Each row is a point. Each copy is the shape, with its points in the same order, turned, moved and blurred by noise. Is it also mirrored, or only turned?

Shape (7 x 2)
[[-10 -26]
 [-12  70]
 [-16 -29]
 [-27 -17]
 [-16 -18]
 [ -5 -32]
 [  3  20]]
Copy 1 (7 x 2)
[[-31 -16]
 [ 48  40]
 [-38 -12]
 [-34   4]
 [-30  -7]
 [-33 -24]
 [ 14   0]]
Copy 1 is: only turned
Copy 2 (7 x 2)
[[  8  20]
 [-49 -58]
 [  8  26]
 [-15  26]
 [  1  22]
 [ 20  22]
 [ -9 -22]]
Copy 2 is: mirrored
Copy 3 (7 x 2)
[[  3 -21]
 [-39  66]
 [ -2 -27]
 [-18 -22]
 [ -7 -17]
 [  9 -25]
 [ -5  25]]
Copy 3 is: only turned

Shape (7 x 3)
[[-39  -2  -9]
 [ 26   1  26]
 [ 15   5 -51]
 [ 14 -22 -44]
 [-18  51  -2]
 [ -2 -12   1]
 [ 37  -6  28]]
Copy 1 (7 x 3)
[[  3 -20  17]
 [ 22  10 -48]
 [-40  28  -3]
 [-47   8 -18]
 [ 28  30  22]
 [ -2  -9 -17]
 [ 19   6 -60]]
Copy 1 is: only turned
Copy 2 (7 x 3)
[[-40 -17 -14]
 [ 24   9  30]
 [ 21 -23 -49]
 [ 23 -36 -35]
 [-21  40 -21]
 [ -5 -22   1]
 [ 34   1  31]]
Copy 2 is: only turned
Copy 3 (7 x 3)
[[-19 -29   7]
 [ 21  27 -28]
 [-59  13 -33]
 [-42  -5 -51]
 [-21  22  34]
 [ -5  -6 -22]
 [ 24  29 -40]]
Copy 3 is: only turned
Copy 4 (7 x 3)
[[  0  46  14]
 [ 27  -7 -32]
 [-34 -13  14]
 [-15 -20  29]
 [-26  40 -36]
 [ 17   9   3]
 [ 36 -18 -30]]
Copy 4 is: only turned

Shape (11 x 6)
[[ 14 -32  -9  -1  28  25]
 [ 24 -30  -1  19  32  17]
 [ 48  20  39 -50 -26   8]
 [ 36   0  11 -13 -30  30]
 [  2  -9 -19 -17 -37  -2]
 [-32  27 -38 -23   3 -22]
 [ 28  14 -38  -2 -13   5]
 [  5 -18 -33  29 -11 -14]
 [-42  12 -21  34  31  34]
 [  7 -12  22  35 -47 -50]
 [-32 -12  28 -15 -27 -36]]
Copy 1 (11 x 6)
[[ -9   1 -43 -28  -1 -42]
 [ -1 -26 -36 -19   0 -44]
 [-58 -26 -23 -35  25  51]
 [-43 -20 -36 -25 -21  19]
 [-40  14 -14  14 -18   3]
 [ -4  44  32   4  -5   4]
 [-35  -1  11 -15 -30 -16]
 [-11  -3  -6  25 -25 -37]
 [ 55  14 -19 -15 -37 -22]
 [-20 -46  -9  70  -3  10]
 [ -8  10 -20  48  22  30]]
Copy 1 is: only turned
Copy 2 (11 x 6)
[[  1   5 -36  11 -37 -22]
 [  1  14 -52  14 -18 -30]
 [ 33  71   8 -38 -15  17]
 [ 18  32   5 -43 -14 -20]
 [  3  -5  -7 -39  -6  17]
 [  6 -25  13  21  10  38]
 [ 36 -13  -1 -14   6 -10]
 [ -3 -28 -36 -14  18  -6]
 [-30 -21   9  46  -1 -32]
 [-28  21 -36 -51  50  16]
 [-41  24  -6 -19   9  51]]
Copy 2 is: mirrored
Copy 3 (11 x 6)
[[-14   6  34 -44 -13  13]
 [-19   6  30 -38   3   0]
 [ 43  22  60  22  27  52]
 [ 29 -20  33 -11  22  26]
 [ 21 -25   7   6 -22  32]
 [ 33  17 -19   5 -54   4]
 [ 29 -21  26  -5 -20 -11]
 [ -8 -27  -4  -2 -26  -9]
 [ 21  19 -36 -62 -20 -17]
 [-22 -20 -22  50  23  13]
 [ -3  14 -25  26  -3  56]]
Copy 3 is: only turned
